Every row gives one point. Examples show where two turns around zero, p and q, send a point. Where does a point land after both, in the order given? Backwards means that the second turn is done in reverse. Each puzzle has new turns, and all numbers are rounded.
In the rows, 128 means zero.

Turn p:
[101 103  86] -> [108 103  82]
[142 148 139] -> [145 144 141]
[137 127 179] -> [118 138 178]
[131 102  94] -> [130  94 102]
[129 159 142] -> [138 159 137]
Turn q:
[133 154 162] -> [141 161 153]
[108 138 141] -> [121 153 123]
[128 115 145] -> [113 130 143]
[144 106  65] -> [138  69  94]
Where do these land?
p, then q backwards: [ 74 139  90] -> [ 66 125 104]
q, then p: [130 137  98] -> [144 104 117]
q, then p backwards: [133 116 145] -> [125 121 148]
p, then q: [140 123 160] -> [116 150 152]
q, then p: [117 150 159] -> [142 164 136]
p, then q: [173 103 117] -> [108  94 163]

Turn p:
[161 122 160 128 104 167] -> [143 142 173 125  93 152]
[151 169 105 101 162 131] -> [110 175 131 100 162 113]
[115 115  87 169 152 131] -> [173 124  96 137 161 124]
[130 126 121 122 103 128] -> [125 133 116 127 107 137]
[ 94 124  95 100 159 117] -> [107 115  93 106 171 134]
[149 108 165 105 130  92] -> [106 100 151 106 103  96]
[ 91 111 169 177 119 104] -> [138  76 135 186 120 114]
[134 149 122 122  95 154] -> [123 161 128 137 107 155]
Turn q:
[110 139 148 130  89 159] -> [133 159 151 135  86 129]
[ 93 138 118  89 136  96] -> [121 159 111  82 153 125]
[114 109 146  94  84 153] -> [137 146 136 102  75 102]
[132 139  90 160 103 120] -> [128 146  95 171 129 129]
[134 106 134 122 169 154] -> [115  85 136 109 121 150]
[107 120 106  94 133 102] -> [121 142  98  91 143 118]
[155  89 174 169 150 151] -> [104  71 176 154 115 120]
[163 164 103 130 140 103] -> [165 125 108 146 170 139]
[144 148 133 163 147 113] -> [128 120 141 160 161 140]
Where do these land?
p, then q: [134 128 109 165  88  86] -> [134 146  86 175 139 101]
p, then q: [132  86 135 105 148  94] -> [114 117 108  87 127  89]
q, then p: [105 110 126 134 159 104] -> [112 104 118 125 164 140]
q, then p: [125 156 105  92 148 157] -> [132 162 139  92 122 163]
p, then q backwards: [153 154 126 120 150 157] -> [103 162 152 119 126 111]
q, then p: [141 167 166 112 105 151] -> [122 152 177 131  93 114]
q, then p: [105  94 129 168 100 147] -> [125 112  99 182 111 138]

Turn p:
[103 105 129 125 116 182 122 157] -> [105  96 188 127 127 131 125 125]
[108 133 143  97 102 128 108 132] -> [ 93 146 141 106 111 123 114 136]
[152 113 121 104 162 119 119 129] -> [135 117 108 115 157 148 113 151]
[101 112 139 143 122  94 123 117] -> [113 126 104 126 127  92 119 105]
[120 130 149 113 115 148 115 146] -> [106 137 159 126 127 125 119 141]
[100 153 128 130 171 129 118 146] -> [ 98 134 122 159 154 156 121 111]
[105 150 123 110 111  98 165 156] -> [ 89 139 109 128 118 124 178 134]
[159 132 155 132 153 104 138 120] -> [151 151 105 135 161 116 129 144]
[225 112 102 170 110 114 105  89] -> [229 116  99 135  95 116  99 164]
[107 138  91 155 119 166 168  87] -> [162 117 147 121 105 149 163  68]
Turn q:
[142 145 165 138 163  98 112 149] -> [128 158 141 116 185 113 131 123]
[100 148 166 129 160 119  90 112] -> [121 181 119 123 158 146  99 109]
[159 141 123  97 137 114 168 117] -> [145 111 115 103 124 107 164  97]
[135 108  87 163 151  91 157 107] -> [132 130 120 186 126 114 181 117]
[126  87 141 112  90 132 177 128] -> [115  76 162 130  97 121 127  96]
[138  87 105 102 144 109  95 138] -> [116 114  94 152 143  84 104 134]
[138 149 166 158 104 173 143 163] -> [121 111 178  90 139 169 132 158]
[ 96 128 147 108 115 161 110 105] -> [117 133 118 114 107 160  86 115]
[ 88 131  89 153 131 146 107 154] -> [100 155 124 148 104 133 125 180]
[149 144 105 130  80 125 148 129] -> [168 105 145 122  96 122 143 143]
[137 138 114 116 133 140 101 106] -> [144 132  92 126 128 138 116 134]
Where do these land?
p, then q: [114 173 138 133 147 128 116 112] -> [147 154 116 120 122 168 137 141]
q, then p: [149 141 106 142 132 156 158 136] -> [123 106 147 112 138 124 170 137]
q, then p backwards: [149 124 134  99 122 133 143 135] -> [119  93 118 125 120 125 136 117]
p, then q: [ 65  86 110  83 196  85 101 103] -> [ 83 156  29 161  93 125  98 121]
q, then p: [ 97 141 180 159 139 139 120 114] -> [129 165 170 138 145 155 107 103]
q, then p: [166  81 109 118 117 117  99 140] -> [131  79  92 147 139 106 103 138]
q, then p: [149 135 111 135 101 125 156 110] -> [160 120 138 112 126 105 148 147]
q, then p: [156 125 119 138 101 113 143 166] -> [121 124 116 128 157  90 140 159]
p, then q: [106 145 144 143  97 156 116 137] -> [146 145 165 126 131 149 107 110]

Turn p:
[ 87 167 156 106 142 142 102 136 111  95 141] -> [103 146 122  94 147 146 128 126 148  89 177]
[146  78 113 156 162  89 153  97 133 152 119] -> [148  86 160 174 143  89 119 117 113 161 114]
[164  82 102 110 133 136 136 100 157 158 124] -> [170  92 134 140 112 141 103 115 109 167 102]
[ 94 163 148 112 109 128 126 119 121 125 119] -> [123 141 134  95 132 134 154 120 159 106 135]
[178 133  98 138 156 137 116 122 132 145 138] -> [139 146 122 155 149 145  96 123 105 164 114]
[155 117 162 106 138 163 171 187 175 151 151] -> [136 106 105 130 102 172 155 200 110 173 151]
[153 111 102 136 140  82 145 130 127 170 101] -> [139 106 149 145 156 102 125 142 120 157  75]
[131 102 158 124 120 175 119 150 122 149 113] -> [112 125 157 116  89 163 133 146 100 129 130]
[128 163 131 138 127 140 113 126 139  73 109] -> [138 163 115 147 130 142 119 131 153  81 143]
[131 150 120 173 101  71 109  77 120 113 151] -> [145 173 126 137 138  54 124  86 152 132 127]
[ 90 139 134 115  94 113  83 140 110  84 140] -> [108 148 107  84 116 101 111 121 142  75 144]
[ 81 137  91 157 122 119 119 115 116 124 124] -> [ 89 126 125 138 131 107 121  92 163 115 113]
[126 122 149  94 120 169 172 165 102 123 133] -> [114 106 108 113 118 168 177 147  91 113 139]
Turn q:
[120  99 121 127 106 151  87 125 185 133 129] -> [ 91 117 151 123 119 178  93 126 159 135 139]
[110  95 154 119 169 123 145 110 150 106 128] -> [131  80 142  94 153 113 131 148 141 141 142]
[122 119  68 132 135 120 168 144 119 139  93] -> [ 89 134  77 123 137  95 115 130 117 127  91]
[ 69 164 145 133 113 101  87 134 153 100 114] -> [122 134 196 113 126 115 106 101 142  74 124]
[125 112 117  97  67 132 146 138 124  83 161] -> [109  93 112 121  69 152 156 115 109  93 138]
[155 104 111 128 157 118  98 117  87 116 117] -> [162 100 118 156 141 131 102 136 103 145  99]
[159 119 148 162 123 117  96 110 136 172 155] -> [156 145 135 166 118 141 113 120 168 168 151]
[165 139 148 157 179 134 107  98 102 146 149] -> [190 133 126 159 172 134 132 128 137 163 136]
[123 118 134 115 149 110 137 146  98 175 177] -> [160 141  94 133 118 101 108 131 114 141 183]
[124 147 112 133  99 116 113  71 152 128 128] -> [142 133 133 109 112 151 125  91 173 124  98]
[164 135 123 152 104 151 179 190  98 144  97] -> [ 80 168 101 171 121 104 172 154  90 143 118]
[ 97 136 154  99 119 134 120 107 127 112 110] -> [136 124 165  85 120 134 132 121 113 122 120]
[159 149 129 106 162 137 178 150 155 120  87] -> [107 145 111 107 159 117 161 194 131 119 105]
[ 99 155 127 132 109 148 132 154 106 117 147] -> [116 144 132 133 127 127 144  98  96  98 149]
Where do these land?
q, then p backwards: [108 146 190  93 128 113  83  93 119 113 150] -> [141 105 187  91 126 134 111  74 145 134  96]
q, then p: [115 109 164 105 139  92 132 124 112 138 163] -> [152 136 102 104 121  94 121 139  90 154 127]
p, then q: [130 174  99 150 169  95 134 125 166 100 100] -> [108 124 142 162 190 129 113 149 181 112 128]
p, then q: [118 140 139 118 146 108 133 145 168 114  73] -> [ 90 109 154 154 145 138 135 175 139 115 142]
p, then q backwards: [ 91 116 156  96 134 152 109 109 121 155 168] -> [ 79  96 153 108 114 157 135 105 144 138 152]
q, then p backwards: [143 126 133 134  87 141 142 114 114 173 145] -> [139 142 131 151 100 162 134 113 144 139 168]
p, then q: [126  93  92 156  67 156 149 119 117 111 144] -> [110 125 115 125  86 120 140  73 136 137  70]
p, then q backwards: [155 110 104 152 102 141 113 162 134 137 146] -> [146 107 103 112 103 122 132 147 106 157  99]
q, then p backwards: [116 180  84 117 159  91 123 153 129  95  62] -> [142 136  95 127 108  73  97 161  87 104  63]
q, then p: [155 137 103  98 168 120 143 136 160 125 106] -> [109 110 105 135 145 153  97 172 134 106 114]
p, then q: [122 106 132 146 149 122 113 116 122 153 123] -> [145 130 159 127 121 115 118 124 132 151 145]
p, then q: [115 129 157 145 115 155 142 140 109 135 164] -> [127 141 104 106 108 112 147  94 119 120 153]
p, then q: [169  98 109 155 100 180 151 129  94 115 120] -> [121 138 126 148 121 118 167  71  94 149  83]

Turn p:
[142 125 130 156 127  98 148 113 132 108 110 138  98 140] -> [137 108 133 128 144 148 112 111 115 127 169 152 127 113]
[132 109 134 137 171 107 148 135 108 141 161 149 117 126] -> [126 126 167 121 121  92  99 124 144 132 157 115 140 112]
[120 141 138  75  85 130 126 122 164 155 155 136 155 129] -> [109 162  93 123 151 105 132 142 115 108 104 121 153 180]
[ 92 111 121 129  83 131 114 163  87  90  85 113 128 113] -> [133  97 112 146 135 130 195 132 130  93 119 131  82  99]
[117  93 107 105 120 115 106 138 109 109  64  74 115 109] -> [155 107 108 137 116 132 203 132  89 149 141 112  95 105]
[147 106 145 169 149 153 142 114 136 116 161 119 131 131] -> [126 130 154  82 125 145  89 137 145 139 130 124 106 121]
[141 157 122 139 166 123 165  98 102 108 172 115  94 138] -> [123 164 170 139 106 157  82 130 125 114 170 113 130 105]
[145 180 160  92  93 152  87 167 161 192 134 134 160 142] -> [106 128  91 137  91 108 133 133 136 118  69 148 163 216]
[123 124 155 143 185 119 158 120 138  86 138 137 120 139] -> [159 155 164 113 127 117  89 122 126 131 147 159 113  95]
[164 151 122  85  97 153  95 142 148 145 127 162 154 104] -> [108 113  86 150 129 113 120 173 117 130  78 132 159 157]
[156 123 131 141 144 111 174 103 105 134 141 129 142 150] -> [152 128 170 112 139 146 108 139 137 117 161 116 155 133]
[129 163 134  77 110 173 107 103 142 186 128 169 155 161] -> [119 151 123 174 151 125 117 139 142 144  75 124 160 208]
[105 108  76 134 108 124  96 169 139 107 101 110 133 138] -> [152  98  79 132 125 127 157  94 122 120 103 102 106 101]
[121 124 132 163 155 144 173 131 143 146 142 132  95 106] -> [116 145 125 113 118 127 101 128 175 152 173 137 118 115]
[ 96  87 115 138  92 106  62 136 110 102  91 103 104 113] -> [106  83 113 132 137 127 190  95  87 134 117 119  80  99]
[118 147 126 164 164 108 147  97 124 125 137 128 147 108] -> [123 152 159 108 129 147 123 119 143 139 137 140 161  89]
Turn q:
[181 163 121 124 109 160 150 144 148 130 148 136  96 130] -> [131 168 158 155 121 127 111 152  99 107 163 107 114  99]
[162 116 120 197 149  80 135  87 140 151 120 131 129 113] -> [145 110  80 112  65 154 128 136 107 127 113  93 168 114]
[139 107 142 148 116 143 137 117 176 161 160 174 105 138] -> [147 158 133 155  96 141 153 142 106 173 169 110 144 140]
[117 167 168  91 145 136 103 148 100 118 149 135 130 149] -> [118 157 177 133 126 101 140  92 153 106 110 149 113 140]
[ 84 142 162 114 116 161 135 160  85 139 130 100 102 117] -> [ 99 130 159 134 175  83 125  98  93 126 111 133 123 156]
[103 121  85 155 163  80 134 131 142 123  82 148 136 122] -> [135  72  82 109 108 114 143 125 150 149 126 129 136  81]
[ 99 152 142  87  87 112 147 130 114 116 135 119 151 131] -> [107 128 163  85 152 141 133 115 130 132 125 136  84 138]
[126 122 132 127 140 119 122 155 151 126 115  87 164 138] -> [150  95 146 131 130 130 105 149 142 138  91 142 118 129]
[107 130 135 102 143 152 140 136 113  94 168 116 137 102] -> [111 112 159 130 148 116 105 109 153 107 156 123 124 165]
[112 137 135 138 107 156 124 138 105  80 119 125 156 154] -> [157 130 145 104 176 114 149 137 148  98 121 127 123 139]
[110 131 119 106  98 129  88 166  94 114 160 111 125 125] -> [118 157 126 129 162  99 105 111 153 128 109 116  85 155]
[102 161 146 104 116 170  82 111 130 141 131 122 113  89] -> [ 57 151 150 156 150 120 146 139 141 127 112 116 137 148]
[168  91  77 158 157 115 148  84 138 184 106 156 147 142] -> [155 132  75 122 100 179 112 130 120 160 141 137 191  79]
[149  78  90 157 152  94 148  57 167 145 104 124  82 160] -> [156  96  55 166  96 198 153 119  94 135 144 129 145 100]
[160 101 147 111 123 115 126 154 115  98  95 136 146 111] -> [135 127 112 101 117 105 113 162 132 105 131 174 114 141]
Where do these land?
p, then q: [116 106 160 122 150  93 101 115 115 165 103 146 114 114] -> [136 125 131  91  94 142 138  88 104 164 126 139 146 148]
p, then q: [138 141 141 162 133 110 142 152 145 130 171 168 118 135] -> [116 131 111 133 114 139 158 138 188 140 121 129 109 155]
q, then p backwards: [ 90 156 104  72  97  98 133  97 104 124 108 159  94  95] -> [ 78 111 139 170  82 116 111 115 141 129 147 109  81  78]
q, then p: [ 84 115 146 108 163 158 106  94 147 123 122 121 126 138] -> [158 135 142  94 167 132 108 113 175 143 128 145 124 132]
p, then q backwards: [105  93  86 162  86 169 107 135 119 128  83  94  94 129] -> [ 77 122  86 120 101  74 117  92 166 102 134 118 101 150]
q, then p: [ 97 104 166 146 134 153 171  92 166 102 110 108 136 144] -> [173 109 169  98 142 109 106 163 162 117 137 109  97 147]
p, then q: [158 160 128  94 121 133 121 123 104  92 112 155 132 116] -> [154 129 112 104 134  67 123 147 132 118 124 120 146 131]
p, then q: [146  96 149 111 153 105 107  93 147 125 177 141 161 100] -> [ 91 124 143 101 118 106 116  95 149 135  78 177 115 133]
q, then p: [151 115 144  80 155 110 158 124 156 102 123 133 126 161] -> [ 92 102 128 130 163 121  77 156 137 119 131 142 100 135]
q, then p backwards: [165 163 106 142 145 166 146 126 127 161 142 129 140 123] -> [141 152  98 126 166 106 146 100 110 115 164 141 138 121]
q, then p: [122 114 127 148  83 175 131 173  98 156 116  88 118 160] -> [152 100 186 159  72 128 133 123 123 156 133 141 162 108]
p, then q: [132 132 153 148 138  91 132 160 156 112 158 113 114  88] -> [ 84 144 117  99 133 130 129 114 160 144 153 124  84 143]
q, then p: [135 115  96 152 149 119 144 162 113  93 163 126 166  90] -> [127 121 107  96 117 107 120 110  57 134 101 100 126 140]
p, then q backwards: [150 155 103 118  88 148 124 170 133 151  98 125 165 172] -> [128  82 143 172 158 113  91  94 128  95 133  94 136 143]
p, then q: [130 154 111 155 124  94  96 105  90 156 134 113 118 155] -> [135 119 144 110 163 164 151 130 115 119 119 125 164 177]
